Every row gives one point. Each table stands for the endless flat space through its points: a line for two points, a plane for three, and so on. The two share one point or none. Which?
In the rows, zero is written as 128.

First:
[[173 118 177]
 [119 160 123]]
Second:
[[141 133 152]
 [151 145 148]]
They share: [146 139 150]

First (2 x 6):
[[112  87 152 138 106 100]
 [128 101 152 140  94 116]]
Second:
[[123  98 155 135 105 104]
 [117  90 149 143  95 112]]
They share: [120  94 152 139 100 108]

First, 3 rows:
[[ 98  72 152 127 140  76 133 115 117]
 [107  85 144 139 127  89 143 106 110]
 [139 129 128 155 107 125 151  78 110]]
Second:
[[121  82 126 133 128  86 145  99  92]
 [139  61 102 160 143  74 139 108 107]
 [127  82 124 161 132  90 141 105 120]]
They share: [115  96 140 143 122  98 145  99 110]

First (3 x 12):
[[ 66  87 121 164 126 156 163 115 128 104 130 137]
 [121 167 101  84 111 116 108 110 123 114 195 177]
 [116 151  97 100 132 108 129 129 134 132 172 169]]
Second (3 x 12):
[[ 67 167  98 105 147 138 146 119 127 105 164 137]
 [ 75 143  98 145 126 119 161 120 154 117 188 138]
 [ 99 127 112 111 126 139 129 116 116 111 148 162]]
They share: [ 95 127 109 124 123 132 138 117 128 114 160 157]

First:
[[128 110 156 118 124 127 113 144 150 138 125 102 137 154 109 101 140  89]
 [131  74 132  98 136 105  89 102 108 152 175  84 171 135  91 142 148 113]
 [137 112 148 120 118 133 111 140 138 132 133 106 139 145 109 112 146  97]
 [160  96 136 136 144 127  77 134  88 132 177 112 153 100  83 167 150 139]]
Second:
[[149 114 133 135 139 137  90 133 110 131 154 108 143 131  93 145 140 118]
 [151 130 115 147 145 149  86 125 100 123 158  92 139 141  97 161 134 102]]
They share: no point

First, 3 rows:
[[126 192 125 165 130 160 162 127 117 131 136 145 116 126 167 194 144 153
  117 113 191  56 169  97]
 [108 132  89 153 130 142 102  67 135 179  58  97 146 102 137  98 180 123
  153 101 107 134 109 127]
 [ 90 168 131 171 178 136 126  79 165 131 106 109 110 132 191 146 150 171
  165 119 137  92 151  79]]
Second (3 x 24):
[[127 168 118 186 107 182 143 111 128 149  86 111 162 133 172 137 146 120
  127  91 169  85 136 105]
 [139 153  82 146 123 167 134 101 139 142  87 128 146 140 159 143 157 135
  110  87 166  60 140 127]
 [103 171 130 194 123 161 140 101 121 160  93 110 146 110 153 143 151 129
  164 123 148 114 140  91]]
They share: no point

First (4 x 24):
[[ 83 104 127 172 166 175 136  87 115 116 155 140 174 120 147  94 123  84
  143 106 128 182 147 142]
 [ 65 117 158 139 155 150 155 105  85  79 159 113 150 113 144 106 160 117
  116 118 156 152 121 163]
 [115  77 170 145 141 144 113 107 101 123 123 109 142  93 136 120 114  97
  144  88 172 128  97 157]
 [ 86  96 176 130 137 150 137 114 100  88 141 107 138 107 135 127 136 111
  140  94 165 137 103 166]]
Second (4 x 24):
[[123  79 125 145 174 162 113 122 131 142 161 146 144 133  97 118 168  93
   79 144 110 170 111 132]
 [ 73  88 153 151 150 159 121  89  81 113 128  99 169  85 137  97 123 106
  156  95 140 151 123 163]
 [ 87 106 160 163 167 161 147  89  96 120 136 138 168 114 154 101 117  98
  135  91 156 150 115 133]
 [ 87 117 168 169 173 162 161  84  96 119 135 151 171 122 168 100 108  97
  136  82 168 147 113 122]]
They share: no point

First (3 x 24):
[[104 152 106 104 118  79 151 139 123  77 129 100 129  97 108  93 111 139
   75 155 114  89 151 156]
 [ 99 123 123 109 150  93 146 106 116  64  98 136 106  89 106 125 118 178
   95 138  94 117 141 138]
 [134 134 115 119 112 112 121 103 144 101 102  97 108  91 129 117 135 142
  120 146 129  95 121 120]]
Second:
[[133 121 118 109 113  93 135 109 126  81 105  88 125  90 120 109 116 130
  120 162 124  89 129 127]
 [117 157  88 111  77  95 149 127 120 111  93  92 105 108 108 127 150 192
   84 144 112  93 125 125]
 [128 119 128 119 126 107 116 107 143  92 122  97 129  72 122  93 103 111
  120 155 130  97 135 122]
 [107 173 104 142 111 107 107 117 147 108 119 108 128  85 140 108 101 150
  118 144 133 113 142 115]
 [111 154  76 116 107 107 125  86 127 106  75 133 116  88 108 121 127 138
  115 181 121 100  90 172]]
They share: no point

First (3 x 24):
[[153 132 142 122 144 165 107 135 149 168 100 150 139 161 141 150 121 157
  106  87 150  91 103 124]
 [155 162 102  88 154 153 137 125 123 148  96 170 125 161 129 108 105 163
  122 113 156 127 127 122]
 [149 154 116 100 146 157 125 137 139 154  92 156 129 153 135 122 117 157
  114  99 156 117 111 124]]
Second (4 x 24):
[[149 176 106  86 149 142 128 146 115 141 101 146 139 181 139 111 121 171
  105 118 158 132 125 135]
 [150 132 103 110 148 165 131 113 149 167  78 189 115 123 132 115  99 140
  128  98 142 110 117 105]
 [129 198  82  82 149 118 164 122  81 129 119 146 145 147 161  89  95 135
  141 104 146 142 153 105]
 [139 196  96  78 151 128 154 132  91 129 119 140 143 165 149  99 105 153
  131 106 158 140 141 119]]
They share: [152 158 109  94 150 155 131 131 131 151  94 163 127 157 132 115 111 160
 118 106 156 122 119 123]

First, 4 rows:
[[109 117  89 159 109 125 119 106  85 132  76 118 164 129 149 139 160 127
  133 174 133 130 144 188]
 [117 129 107 137 119 103 109 106 111 128 114 150 152  99 151 149 150 145
  159 144 139 144 104 158]
 [ 96 149  68 155 142  96 142  98 113 135 124 144 131 109 185 172 161 152
  164 159 119 132 106 160]
 [110 117 125 172 111 123 111 130 116 151  71 158 167 138 126 123 164 151
  173 168 124 143 106 149]]
Second, 4 rows:
[[ 94 141 121 158  78 108 104 131 111 144 121 132 181 102 126 118 159 141
  170 161 135 128 107 186]
 [131 109 138 144  95 118  79 117 106 142 106 151 155 128 150 137 133 135
  159 143 153 127 117 158]
 [ 87 145 125 161  74 107  98 136 118 152 129 124 184  95 122 118 165 138
  168 153 143 121 102 194]
 [121 117  94 146 135 120 119  95  84 114  58 171 157 114 138 157 153 141
  131 155 105 161 119 126]]
They share: no point

First, 2 rows:
[[125 144 136 119 110 125 121 165 111  85  97 109  96 118  86 139 133 174
  139 149 160 109  97 113]
 [ 95 139 146 164 105 150 161 160  91 130 132 134 121 133 111 174 118 154
  174 114 135 144 122 108]]
Second:
[[ 99 155 156 126 131  98 158 127  79  94 122 162  79 110 109 168 131 189
  178 120 156 137 101 139]
 [ 84 140 130 127 110 121 137 159  80 118 102 137 107 140  80 139 140 164
  176 116 156 135 134 115]
 [ 82 136 124 129 104 129 132 168  82 124  98 129 115 147  74 133 141 157
  174 116 155 134 141 108]]
They share: [107 141 142 146 107 140 145 162  99 112 118 124 111 127 101 160 124 162
 160 128 145 130 112 110]

First:
[[135 110  85 101 151 145 167 130 150 137 123 101 141 125 133 120 136 116
  161 108 104  97 130 138]
 [137 118  77 102 145 144 171 139 155 131 114 104 136 113 137 120 129 123
  173 106 110  96 122 132]
 [ 91 114  99 121 175 149 139 124 124 113 111 113 125 149 135 150 134 130
  161  92 128 137 144 150]]
Second:
[[111 109  72 120 191 169 187 146 131 106 110  75 141 141  94 118 147 150
  169 137 131 104 130 146]
 [116 124  83 122 178 171 167 122 141 133 125  79 115 168 116 112 137 131
  141 131 129  87 143 155]
 [123  97 108  96 147 129 139 114 139 142 130 123 149 129 150 142 139  98
  153  81  91 124 142 142]]
They share: [119 106  95 107 163 147 155 122 138 133 125 103 139 141 131 130 140 116
 153 104 108 111 140 146]

First (4 x 24):
[[149  88 138 128 132 101 135 168 133 105  91  60 128 146 132 164 100 135
  106 137  72 134  97 114]
 [143  77 113 160 111 126 111 165 139 141 125 101 140 122 145 175 107 102
  115 132 109 122  91 126]
 [141  84 106 166 104 117 107 163 146 132 131 103 133 118 145 181 101  96
  120 129 115 118  97 134]
 [128 131  69 161 106 138 135 146 183 151 136 158 148  70 115 166 130  58
   94 120 135 130 130 107]]
Second (4 x 24):
[[125 116 147 167 122 119 130 169 181 135 103  92 160  99 127 138 140  83
  118 154  99 141 126 135]
 [165 140  94 151 126 144 141 150 135 112 127 107 130  89 127 170 112 117
   86 125 112 123 134  70]
 [145  96 108 139  74 130 143 168 127 178  87  97 118 113  91 178 108  69
  110 147 114 155  98 100]
 [143  86  99 125  80 131 148 169 127 183  91 116 124 117  97 186  98  77
   94 130 111 147  84  99]]
They share: no point
